Each row is a point. The ring and each string are closed loops that go straight from each point to the next, and from the last back to the first. Before rounding, they use only three directions, however many columns there are. Count how often each string passes through the ring. Passing back the other way cancels.

Ring:
[[ 2.4 -1.9 -2.9  1.7]
 [ 3.0  1.4 -1.0  1.4]
 [ 2.1  4.0  0.7  1.1]
 [-0.3  5.2  1.8  0.7]
 [-2.9  4.0  1.6  0.6]
 [-4.9  1.3  0.3  0.8]
 [-5.6 -2.4 -2.0  1.2]
 [-4.3 -5.1 -4.0  1.6]
 [-2.5 -5.9 -4.7  1.8]
 [ 0.0 -5.1 -4.5  1.8]]
String:
[[-7.7 -1.6  0.1  0.4]
 [-6.9  0.8 -2.5  1.9]
 [-4.0  0.7 -2.9  2.0]
 [-3.6 -0.2 -2.9  1.9]
 [-5.6 -1.1 -4.8  2.6]
 [-6.5 -5.9 -4.8  1.8]
 [-5.8 -8.3 -4.1  1.1]
 [-3.8 -6.9 -2.4  0.6]
 [-2.3 -2.7 -2.0  1.1]
 [-2.8 -1.5 -3.4  1.9]
 [-5.1 -3.2 -5.6  2.6]
 [-6.4 -6.0 -4.6  1.7]
 [-7.5 -8.0 -2.9  0.7]
 [-5.5 -5.2 -1.3  0.4]
 [-3.4 -2.6 -0.8  0.6]
 [-2.9  0.8 -2.2  1.8]
 [-5.6  2.4 -2.5  2.1]
 [-7.5  1.4 -0.9  1.3]
 [-7.4 -1.9  1.4 -0.2]
 [-5.9 -2.1  0.7  0.1]]
Times through: 2

Ring:
[[ 6.2 -1.7  2.2 -1.5 -1.2  4.6]
 [ 7.0  1.5  1.5 -2.3  0.6  4.3]
 [ 5.2  3.3 -0.2 -3.1  1.9  2.7]
 [-0.3  3.6 -2.3 -3.7  3.3 -0.4]
 [-3.9  2.4 -2.3 -3.4  3.7 -1.6]
 [-6.8 -0.3 -1.5 -2.5  3.1 -1.9]
 [-7.4 -3.1 -0.8 -1.8  1.4 -1.6]
 [-5.4 -6.0 -0.4 -1.3 -1.2 -0.6]
 [-1.5 -6.6  0.3 -1.1 -2.8  1.1]
 [ 2.3 -5.2  1.3 -1.1 -2.8  2.9]]
String, 8 rows:
[[ -1.9   6.6  -1.0  -3.7   6.7  -0.3]
 [ -5.3   3.1  -5.6  -4.6   3.3  -4.0]
 [ -7.8  -0.6  -4.8  -3.6   1.8  -4.2]
 [-12.1  -3.2  -1.4  -1.8   2.9  -3.5]
 [ -7.7  -2.7   2.2  -0.8   3.2   0.1]
 [ -5.1  -0.4   3.1  -0.9   4.3   1.5]
 [ -1.2   0.3   1.7  -1.7   2.8   1.8]
 [ -2.5   4.9   1.6  -2.4   6.7   1.2]]
Times through: 0

Ring:
[[ 6.8 -0.1  2.7  2.3 -0.2  1.8  4.0 -0.3]
 [ 8.2  5.5  0.4 -0.5  1.2 -0.6  4.7 -0.3]
 [ 4.7  8.8  0.0 -2.0  1.0 -3.5  2.4  1.3]
 [-3.3  9.2  0.2 -2.8 -0.2 -5.1 -2.3  3.1]
 [-8.1  5.4  1.3 -1.7 -1.4 -3.5 -4.9  3.5]
 [-5.6  0.1  3.5  1.5 -2.2 -0.7 -3.4  2.8]
 [ 1.0 -2.0  4.3  3.2 -1.7  1.2  0.5  1.3]]
String (20 x 8):
[[ 4.4  1.5  4.3  2.7 -1.3 -1.5  2.0  1.8]
 [ 2.8  2.6  1.8  0.6 -0.2 -0.1  1.6  0.8]
 [ 6.3  2.2  3.9  2.5 -0.9 -1.4  3.1  1.4]
 [13.0  1.8  3.8  3.3  0.0 -0.1  7.0 -0.1]
 [13.8  3.4  0.3  0.6  2.0  2.1  8.2 -2.2]
 [ 6.1  4.5 -1.4 -1.7  1.8  1.7  4.0 -1.4]
 [ 3.9  4.4 -0.4 -1.3  1.1  0.6  2.5 -0.4]
 [ 1.8  4.0  1.4 -0.1 -0.2 -1.1  0.9  1.2]
 [ 7.8  3.3  3.5  2.2 -0.5 -1.9  3.9  1.3]
 [13.5  1.7  3.9  3.4  0.0 -0.1  7.3 -0.1]
 [13.8 -0.4  2.3  2.9  0.9  3.3  8.1 -2.0]
 [ 6.6  0.1  0.5  0.8  0.9  3.8  4.4 -1.7]
 [ 1.2  2.0 -0.3 -0.9  0.6  2.2  1.2 -0.6]
 [ 2.1  1.7  2.4  1.1 -0.6  0.0  1.2  1.0]
 [ 4.1 -0.8  5.2  3.9 -1.8 -0.3  1.9  1.7]
 [ 5.9 -5.6  8.1  7.3 -3.1  1.2  2.8  1.8]
 [ 2.9 -5.0  4.8  4.6 -1.8  3.5  1.8  0.3]
 [ 0.9 -1.1  1.8  1.4 -0.5  2.8  0.9 -0.1]
 [ 1.1  1.6  1.8  0.6 -0.5  0.5  0.7  0.8]
 [ 3.2  1.6  4.0  2.4 -1.3 -1.4  1.4  1.9]]
Times through: 3
String, 11 rows:
[[  3.4   1.8   0.7   0.1   0.4   1.7   2.3  -0.4]
 [  2.6   3.9  -0.8  -1.6   1.1   1.3   1.9  -0.6]
 [  3.3   4.7   1.4  -0.2   0.0  -1.6   1.7   1.1]
 [  7.2   8.3   2.8   0.3  -0.2  -5.7   3.2   2.6]
 [  1.5   5.8   2.5   0.1  -0.8  -3.8   0.3   2.6]
 [ -2.7   6.2  -0.3  -2.4   0.2  -1.9  -1.5   1.6]
 [-10.5   7.2  -1.0  -4.0  -0.5  -3.1  -5.9   3.0]
 [-11.5   2.9   2.4  -0.7  -2.4  -2.8  -6.9   4.1]
 [ -6.1  -1.6   6.4   3.8  -3.7  -2.2  -4.2   4.3]
 [ -1.6  -4.2   5.9   4.6  -2.9   1.2  -1.2   2.2]
 [  1.2  -0.8   1.2   0.8  -0.1   3.3   1.2  -0.5]]
Times through: 0
